Each wall is flat, endless, passes through zero and stands at right angles to its row. A trip goes straight from one point to another. List the walls that it crosses, first one first.
(in the rows, 128 means zero)

Walls:
(1): [210 137]
(2): [110 192]
(3): [86 53]
(4): [150 145]
(5): [126 171]
Trips:
[127 109] to [101 157] -> 2, 5, 3
[140 145] to [101 159] -> 1, 4
[74 88] to [145 156] -> 2, 5, 3, 4, 1
[116 113] to [142 117] -> 1, 4
[170 120] to [ 82 168] -> 5, 2, 1, 4
[113  76] to [181 172] -> 1, 4, 3, 5, 2

Walls:
(1): [ 89 151 148  98 114  79 154  53 151]
(2): [136 100 136 147 119 112 135 125 110]
(3): [129 144 247 109 130 118 167 129  66]
(4): [ 77 120 133 124 160 113 158 160  81]
(5): [118 130 157 141  73 127 162 123 155]
(6): [143  97 144 135 199 107 110  60 129]
(7): [111 144 157  90  54 155 114 142 126]
(8): [172 170  99 140 198 147 120 154 117]
Trips:
[ 87 121  67 109  90 162  87 185 187] to [126 198  69 132 149 109  85 171 129] -> 5, 8, 7, 4
[146  45 164 112 103  63 122 141  93] to [ 91 120 180 149 127 119 102 139 122] -> none
[182 111 116 120  96 156  89  87 151] to [128 107  92 116 102 160 105  58 183] -> 1
[116  94  94 193 153 169 123 163 132] to [ 94 114 114 111 206 128 198 227 127] -> 2, 3
[148 142  65 103 100 158 130  87  60] to [177 127 103 138 135 113 125 111 122] -> 2, 7, 6
[135 101 179 141 138  73 115  92  84] to [ 67 144 134 102 171 121 125  98 121] -> 2
[148 201  88 146 106 115 109 125  95] to [119 139 142  82 134 126 111 128 205] -> 1, 5, 8, 6

Walls:
(1): [154  75 141 113 154  98 101 119 109  85 163 103 103 107 135  99 196 142
  95 121  89  85  89 144]
(2): [ 74 101 138 179 158  96  69 182 107 107 196 162 203 141 141 107 138 119
 168 130 134 129 143  95]
(3): [129 140 127  74 147 101  76  38 140 159  97  97 145 138  62  85  95 109
 149 118 152 149  82 134]
(4): [223 136 164 121 112 143 123 143 168 149 179 147 187 130 129 131 174 147
  88 153 190 139 132 143]
(5): [ 87 113  97  54  97  98 130 111 134 169 122  98 148  88 154 148 146  98
 107 150 122 109  84 109]
(6): [154 103 138 105 129 113 104 126 157 119  86 171  80 140 168 140 105 130
  76 113 124 155  86 169]
(7): [151 128 101 145 128 150  81  74 152 102 184 103 135  93 142  89 178 125
 150  86 135  87 140 141]
(8): [169  90 147 111 117  99 115 107 131 184 153 155 182  88 127 147 122 197
 146 179 102 161 121 153]
(9): [152 181  83 127 147 120 124 149 135 151 171 159 119 156 196  99 111 148
 196  32 113 157  89 120]
(10): [124 115 128  89  81 140  87 203 146 147 202 109  81 205 100  87 137  92
 195 133 164 136  74 132]
(11): [ 64  99  86  85 135  77 185 109 150 135 186 121 166  69 111  87 121 139
 139 148 109 170  71 107]
(12): [120 123  99 114 110 175 142 114 107 128 188 115 163  92 188 104  97 102
 154 157  83 200 144 145]
Trips:
[ 69 150 134 199  81 122  93 190 136 133 123  98 144 116 120 143  83  46
 134 182 104 173  88 100] to [104 177 125 116 104 106 201  44 179 127  72 147 140  95 101 104 139 154
 133  53 153  80 175 130] -> 3, 10, 12, 2, 7, 9
[126 127 119  32 122 197  88 158  77 125 126  99 108 147 156 163  76 127
 226 119  75 206 142 151] to [166  77 115 132 201  86 153 149 122 155  78 159 135  83  77 109 155  72
  71  90  75 163 105 158] -> 11, 1, 10, 9, 12
[119 131 115 120 105 124  82 145 138 165 128 124 144 144 125 120  86  97
  93 168 159 148 122 140] to [129 193 139 164 114 167  77 208 122 142 127 167 158 125 180 136 130 116
 119 153 121 120 124 148] -> 3, 9, 5, 8
[125  95  96 128 113 142 153 116 137 159 106  84 106 145 186 134 144  46
 140 101 131 129 137 119] to [133 134 142 166 118 107 109  89 107 164  97 130 156 146  80  88 128 199
 105  71 155 145 157 113] -> 3, 6, 10, 12, 5, 4, 8, 2
[ 32 108 138  97 130 107 108  88 132 103 186  72  74 139 151  93 108 164
 135 166  63 147 153 129] to [146 117 153  91 143 103  92  93 188 120  71 104 193 139 162  65 106 136
 172 144 167 102 112  95] -> 9, 12, 4, 6, 1
[ 59 153 140 186 160 151 166 171 151  99 134 146 126 146 122 113 107 115
 139 134 162 125 141  95] to [107 196 147  94  63 144 125 177 126 129 145 211  98  83 136 103 101 179
 143 149  33 100 120  78] -> 12, 8, 5

Walls:
(1): [113 140 103 154 132 213 148 131 136 154 160  71 135 184 145 119 118 124
 105 176 154 161 116  69 145 148  69 130 166 159 152  91 161 175 182  59
 196  88 176  77  73  83 116 131  80  41 159 106]
(2): [127  94 140 138 132 121 118  74 163 114 121 132 103 144 166 100 130  57
 112 157 133 159  81 152 117  55 146  94 165 113  90 158 123 105  84  74
 123 154 137 174 113 116  80 141 183 106  89 110]
(3): [ 79  96 185 171 111 104  44 120 126 124 107 138 123 172 131 189 130  56
 127 139  83 167  76  92  71 108  87 110 142 100 104 136 127 164 158 142
 146 125 147 174 133 146 121 132 164 119 152 101]
(4): [181 158 138  74  90 166  93 200 144  44 167 116 118 129 162 141  65  82
 123 158  91 148 141 120  97 154 120 178  81 193  98 161 183 150  90 102
  86 188 162 137  52 117  81 123  76 135 123 155]
(5): [142 150  69 148 104 116 135  19 189 101 123  77  97  63  34 160 158 166
 101 113 110 139 190 153  58 156 146 110 116 135 149 179 169 151 149 136
 135  97 158 108 111 133  72 131 189 156 126 100]
(6): [189 144 160 191 160  77  98 149  76  86 106  86 182  98 110 192 178 107
 124  85 101 174  85 117 185  66 134 144 114  99  86  96 193 192 167 247
 125 134 209 117 155  62 121  96 166  84 132  88]
(7): [122 152 112 152 195  66 107 158 126 123 171  90 147  22  91  97 142 141
 111 186 193 122 154 148 101 126  94 123  84 109 140  86 102 129 119 113
  52 123 145 111 144 114 135 146 100 167  55 119]
(8): [135 133  99 123 179 131 131 186 140 158 112 131 119 103 114 104 135 116
  66  98 113  73 127 143 179 163  78 175 166 124 137  83 130 145 159 101
 111 147  79 160 139 157 109 108 148 161 129  55]
Trips:
[163  79 139 131 139 105 163 130  82 167 169  78 165  77 144 103  83  98
 134 110 168 141 145 143 107  92  79 180 145 118 109 123  99 110 102 150
 108 110 154 108 126 120 106 120 153 186 155  67] to [101  95 121 123  94 102 163 109 137 138 158  96 175 105 110 126 176 101
  67 151 145 103  83  72  92 139 169 109  97 147 126 206 118 210  98 109
 190 180 155 108  88 141 138 102 108 164 121 120] -> 5, 4, 1, 3, 8, 6
[ 78 104  92 139  72 161  88 185 140  82  96 117 122 159 145 128 167  89
 133 126 113 168 169  90 198 150 103 127  71 112 159 151 102 101 132 111
 104 181 105 121  74 128 151 151 141 156 148 165] to [113 126 180 155 143 107 118 186 167  77 151 114 123  99 152  24 157  75
  82 120 100 119  92 110  88 173 112 117  97 132 177 121  90 129 154 148
 116 128 104 107 168 170 111 168 131  92 165 113] -> 8, 7, 1

Walls:
(1): [115 111  45 147 160  88 133  84 162 143 131 124 141  75 119 176  81 205
 148 159 150 136 143 116 113 131 142 110 106 147 130 158 119 127  99 101
 122 114  92  98 116 132 101 139 118 127  87  62]
(2): [184 210  99 185 107 132 137 138 114 126 178 198  61 149 151 108 167  88
  99 137 119 100 116 111 165 145 162 115 150  99 117 147 139 100 137 123
  72 155 160  91 119 152 158  91 152 136 125 119]
(3): [117 127 148 177 120  77  58 123  82 167 138 120 158 120 132 112 120 122
  86 137 119 155 124 132 137 166 149 184 175  98 147 103 196 156  93 119
 145 147 170 126 156 111 157 192 136  72 161 135]
(4): [ 95 107 113 123 106 129 191  80 114  73 130 107 145 165 151 161 124 159
 148 116 173 162  75 167 118  88 107  83 102 124 157 149 115 119  87 178
 134 127  91 113 123  95 177 113 114 129 110 114]
(5): [124 181 210 103 137 104 158 105  54 127 128 107 164 127 124  99 135 113
 147  92  59 114 135 178 148 148 133 133 107 147  94 149 119 171 127 174
 153 133  64 117  95 160  31 132 186 139 168 116]
(6): [122 103 159  87  96  84 134 101 142 123 180  99 109 103 125 109 119 155
 126 123 179  62 173 117 105 165 127 150  91 170 149 162 164 179  80 140
 126 102 100  98 127 125 133 111 140 168  75 133]
(7): [ 79 144 148 119 107 141 101 125 162 130 154 128 119 217 139  30 102 143
 148  79 122 174 112  64 133 151 156 113 103  85 173  91 131 143 110 159
 143 120 133 144  85 148 117 148 126  56  96 111]
(8): [195 161 133  71 149 162 127 122 149 106  91  98 165  99 204  96 182 127
 174  99 130 138  86 138 165 151  87 148 132 108 125 122 170 135  74  70
 176 116 119 108 162 133 136 123 189 117  93 115]
Trips:
[167 125 156 124 143  98 116 120 114  96  83 105 171 160 142 150 142 122
 102  94 194 129 141 100  96 152 172 103 133  82 106  94 101 103  91 146
 141 148  98 109 114 166  94 147 138 123 109 167] to [ 80 152 126 118  62 105 146 165 104 114  37 113 116 197 192 157  80 175
 193  90  90 118 138 182 163 187 108 103 126 130 155 158 181 134 116 141
 162  70 128 134  70  94 111 101 147 106 118 105] -> 3, 1
[145 100 158  86  68 110  96 156 122 112 160 144 130 172 177 106 143 106
 104 112  60 103 114 142  98 109 103 130 155  58 116 200  99  61 102 198
 145 116 124 116 115 135 131 153  57 107 182 103] to [ 88 163 129  85  81 108 148 135 146 144 160 165 130  47 169 180 141  99
 129 138 133 128 159  82 134 181  79  99  56  68 138 128 135 128 115 109
 179 151 141 143  98 156  90 103 136 102  96 138] -> 3, 8, 6, 4, 1
[101 107 141 124 162 143  77 119 114 129 175 141 156 143 145 130 130  78
 114 125 110 163 123 112 147 143 114 111 123 105 119 131 134 139 113 112
  82 117 108 140  95 110 107 150 123  93 123 174] to [ 79 149 156 123 131 143 117 152 157  85 104 117 193  84 117 120 135 107
  91 156  94 154 108  73 131 141 144 133 136 144 219  92  80 114 112 108
  67 128  78 117 163 108 128 190 119 114 182  91] -> 5, 1
[105 132 120 124  89 101  93 140 115  98 102 134 112 116 109 130 128 158
 162 128 162 169  95  72 124 194 162  91 140 150 110 222  97 132 134 148
 163  92 148 141 134 117 182 136 137  74 137 120] to [122  97 124 124  99  83 106 145 101 162 131 122 136 108 165 152  54 135
 119 104 155 135 182  92 131 145 151  92 179 185 157 123 171 158  98 154
 183 113  52  80  79 109 160 145 161 104 134 164] -> 5
[175 156 156 111 171 170 185  99 135 118 161 135 130 145 147  79 116  43
 119 121 149  93 138 105 146  92  72 106 115 165 129 170 149  96 142  79
 111 131 179 134 177 100  84 107 125 146  85 163] to [ 78 187 167 131 123 107  79 142 165 166 165 141 133 200 132 135 180  94
 137  91 132 139 114 169   7 127 164 138  81 146 176  92  93  78 149 178
 159  89 133  62 173 155  82 122  93 202 134 101] -> 5, 7, 8, 4, 2
[159 103  97 200 130 210 175  84  63 108 152  59 162 149 148 131 115 115
 148  73 100 115 162 136  94  88 123 172 182 105 137 189 142 188 117 118
 140 107 109 139 120 123 116 176 134 113  98 151] to [118 190 101 180 113 163 144 189 161  98 107 120 188 105 181 124 116 100
 127 118 118 101 158 153 123 194 123 156 109 117 109  88 146  99 135 150
  77 144 138 128  98  86 111  92 144 150 139  93] -> 6, 2, 4, 3
